Rows are points. Examples show where two turns around zero, p and q, send a point. Where does a point land after both, in the order given? Backwards means that the second turn is done in reverse. Each puzzle has new turns, and all numbers are rounded.
In the rows, zero is written as 128.

Turn p:
[163 130] => [142 160]
[152  89] => [174 131]
[123 184] => [ 76 150]
[123 140] => [115 129]
[80 97] => [133  71]
Turn q:
[135  70] => [ 73 109]
[152 152] => [156 109]
[ 81 132] => [122 175]
[144 158] => [161 118]
Where do these land?
p, then q backwards: [162 129] => [101 149]
p, then q: [105 160] => [115 165]
q, then p backwards: [158  79] => [ 74 147]
p, then q: [ 87 144] => [ 93 155]

Turn p:
[100 114 179  84] => [122 116 161 193]
[158 142 120 159] => [149 153 112 100]
[103 178 151 101] => [ 88 162 124 168]
[129 130  96 176] => [138 122  86  91]
[149  76  93 120] => [142  87 158  87]
Turn q:
[106 171 193 134] => [173 144 191 109]
[138 156 158 156] => [167 113 155 135]
[146  78 107 105] => [ 71 116 110 137]
[152 122  94  88] => [ 96 109  95  98]
[ 98 113  88 158] => [133 158  89 163]
Where do these land?
p, then q backwards: [143 153 105 166] => [108 152  94 102]
q, then p: [ 90  80  95 125] => [ 89 134  71 122]
p, then q backwards: [ 81 148 175 166] => [121 109  74 182]
p, then q: [209 129  90 103] => [119 124 182  53]
p, then q backwards: [172 118 139 119] => [107 153 162 129]
p, then q: [ 95 135 146 109] => [145 146 127 163]
q, then p: [105 133 146 108] => [114 151 136 150]

Turn p:
[150  41  40 169 184  90 122 121] => [215 159  75 181  74  84 114 182]
[159 173 151  83  92 143 134 155] => [ 96 112 154  59 135 129 110 101]
[143 161 149 188 139  91 122 124] => [155 164 176 142 169 111 148 133]
[101 187 128 110 174 116 120 158] => [129  62 161 131 156  92 142 130]
[125 143 138  95  71  80 121 173] => [ 97 130 112  65 177 110 109 156]
[111 142 139  92 122 130 164  97] => [103 113 111 109 119 136 174 106]
[142 116  99 126 112 137 155 125] => [143 135 116 105  98 143 133 140]
[158  69 156 142 180 162 128  87] => [122 165 129 192  66 118 123  91]
[ 98 142 155  87 111 147 142 152] => [ 73  93 130 107 133 141 129 129]
[114 128 152 185 114 162 121 124] => [125 150 163 161 139 177 123 133]
[107 107 102 130 109 149  80  93] => [150 125  83 155 142 166 103 108]
Turn q:
[126 156 161 138 111  84 175 139] => [134 126 133 144 180 125 157  76]
[120  86 140 138 138 128 126  77] => [153 151 111 117 138 108  77 136]
[136 141  99 172 156 165 124 176] => [ 87 110 148 122  96 189 115 119]
[ 76  79 137 147 151 138  88 143] => [ 89 118 141  99 150 122  76 174]
[159 129 150 188 142 137 182 115] => [150 146 126 117 142 174  99  62]
[ 85 163 109 102  99 163  96 135] => [ 83 132  91 127 115 127 168 173]
[165 135 158 109 107  95 119 109] => [176 151 147 138 144 110 156 129]
[176 157 102  92 106 169 172 176] => [132  94 124 106  69 146 194  86]
[165  80  70  94 106 108 103  81] => [158 158 140 145  62  59 108 142]
[ 73 152 153  98 164  92  96 129] => [120  92 119 165 183 117 130 181]
Where do these land?
p, then q backwards: [115 128 106 142 169  54  92 145] => [101 115 153  75 129  72 116  85]
q, then p: [112 108 142 190 117 134  83 171] => [ 67  74 149 155 153 133 124 111]
q, then p: [168 109 129  74 114 152 146 127] => [122 162 100  70 107 115 129 124]
q, then p: [150 175 125 160 171  90  98 138] => [120 151 191 173 118 162 113 129]
p, then q backwards: [104 145 135  73 108 167 148 126] => [108 136 115 131 140 171 160 180]
p, then q backwards: [125 103 129  83 137 195 168  81] => [152 164  64 132 126 180 170 153]
q, then p: [123 121 130 157 130 121 167 170] => [108 127  99 166 122 139 149  97]
p, then q: [130 128  90 108  73 172 144  69] => [140 141  68 105  52 124 142 129]
q, then p backwards: [126 135 165 165 134  66 106 125] => [120 153 162 185 125 112  87 136]

Turn p:
[122 135 151 117 138  95 106 108 121 128 142] => [138 113 101 118 153 106 105 114 129 134 135]
[123 131 101 100 130 117 108 125 148 141 125] => [129 141 131 111 112  98 131 114 107 133 145]
[ 93 124 128 136 127 160 118 154 133 145 108] => [ 86 110 144 122 118 132 163 129 132 132 136]
[165 163 163 115  93 122 152 128 133  91 141] => [174 140 139 108 136 135  98 157 179 120 120]
[126 151 122 111 130 106 134 145 119 118 162] => [134 140 138 120 130 122  98  93 149 121 127]
[110  99 122 154 137 132 143 162 146 149  95] => [108 108 133 153  95 127 173 126 127 141 107]
[158 126 110 141 148 115  94 113 100 110 119] => [132 115 111 152 122 128  90 138  97 105 148]
[115  80 130 143 103 154 143 128 121 123 115] => [ 95 144 111 136 123 148 153 159 127 131 100]
[164 133 163 105 117 142 158 119 111 128 142] => [153 132 149 108 155 145 104 152 135 133  94]
[139 153 121 115 147 111 133  87 108 101 126] => [156 140 127 144 163 111 105 130 118  98 142]
[111 108 119 170 104 151 140 134 129 166 111] => [ 98 130 132 154 117 155 164 143 126 169 129]
[110 133 106 130 161 132 106 131 169 134 150] => [134 123 119 109 111 131 153  82 110 118 154]
Turn q:
[133 130 145 165 147 120 113 154 126 121 153] => [114 101 120 140 107 139 105 158 125 108 141]
[129 120 119 134  69 114 119  75 131 144 138] => [144 145 119 122 194 133 156 123 125 111 159]
[144 154 111 119 145 120 102 146 165 145 153] => [150 126  89 118 101 127 125 132  99  96 112]
[106 132 105 119 136 131 138 132 130 104 148] => [140 107 129 128 133 100 122 138 114 146 114]
[131 143 112 135 147 111 110  76 128 135 145] => [147 124 100 122 146  94 119 114 146  99 149]
[121 131 169 169 137 119 125 156 125 110  31] => [101  99 181 132  96 185 145 108 193 116 107]
[120 119 138 135 144 145 119 149 110 128  87] => [116 134 168 140 100 136 127 122 148 125 117]
[130 139 107 125 136 150 151 137 119 140 131] => [124 138 136 105 109 106 135 135 118 142 130]
[144 116 139 113 127 115 185 101 105  93 131] => [102 116 120 113 156 122 110 103 140 186 145]
[114 130 156 110  76 120 114 122 105 144 122] => [151 164 142 134 163 165 130 143 140 136 135]
[116 109 113 119 149 116 148 124 134 144 129] => [104 137 118 122 135 102 128 128 131 128 104]
[126 114 126 111 142 158 116 143 142 126 138] => [131 136 127 156 105 116 132 127 104 133 118]
[127 129 146 119 127 153 149 142 139 123 136] => [123 130 121 137 109 133 141 137 120 160 129]
[151 126 107 118 112 121 104 135 133 134 150] => [141 136 119 123 137 134 118 124  89 107 133]
Where do these land?
q, then p: [118 167 125 131  74 141 135  74 142 146 113] => [191 148 166 119 134 145 128 103 114 117  93]
p, then q backwards: [126 107 163 147 147 131 112 143 128 165 134] => [135 130 130 131 126 114 159 143 157  84 126]
q, then p: [122 121 118 155 177 110 145 139 144 132 138] => [ 99 147 100 137 103  92 142 125 141 124 125]
q, then p: [145 117 146 112 115 162 142 144 149 101 140] => [103 137 141 150 146 157 125 133 116 166 124]
q, then p: [101 143 143 126  87 126 141 117 135 117 125] => [145 113 157 126 118 147 144 117 108 132 101]
q, then p: [152 141 141 118 120 109 125 120 133 143 144] => [125 147 145 120 122 135 119 120 110 110 149]
q, then p: [142 116 141 105 144 107 114 123 124 131 170] => [111 126 123 144 111 130 107 115 109 118 171]
q, then p backwards: [143 145 106 148 129 138 126 158  72 100 103] => [162 174 122 101 130 151 113 168 122 150 132]
p, then q: [118 134 129 143 161 119 141 126 117  81  78] => [ 92  59 139 133 136 139 119 126 122 132 129]
p, then q: [116 134  76 132 120 125  98 125 147 116 135] => [164 117 115 111 157 120 121 154 114 140 152]
p, then q: [143 113  97 109 117 137 124 165 129 143 112] => [146 143 145 129 153 167 134 149 144 139 128]
p, then q: [ 93 140 154 106 133 110 118 125 156 122 143] => [126 130  90 118 149 106 124  98 124 133 103]
q, then p backwards: [152  89 138 126 110 129 141 110 111 157 124] => [ 90 134  97 125 111 146 127 109 107 130 147]
p, then q: [122 127 115 135 158 147 132 122 107 139 133] => [122 124 143 146 124 110 119 134 152 139 148]
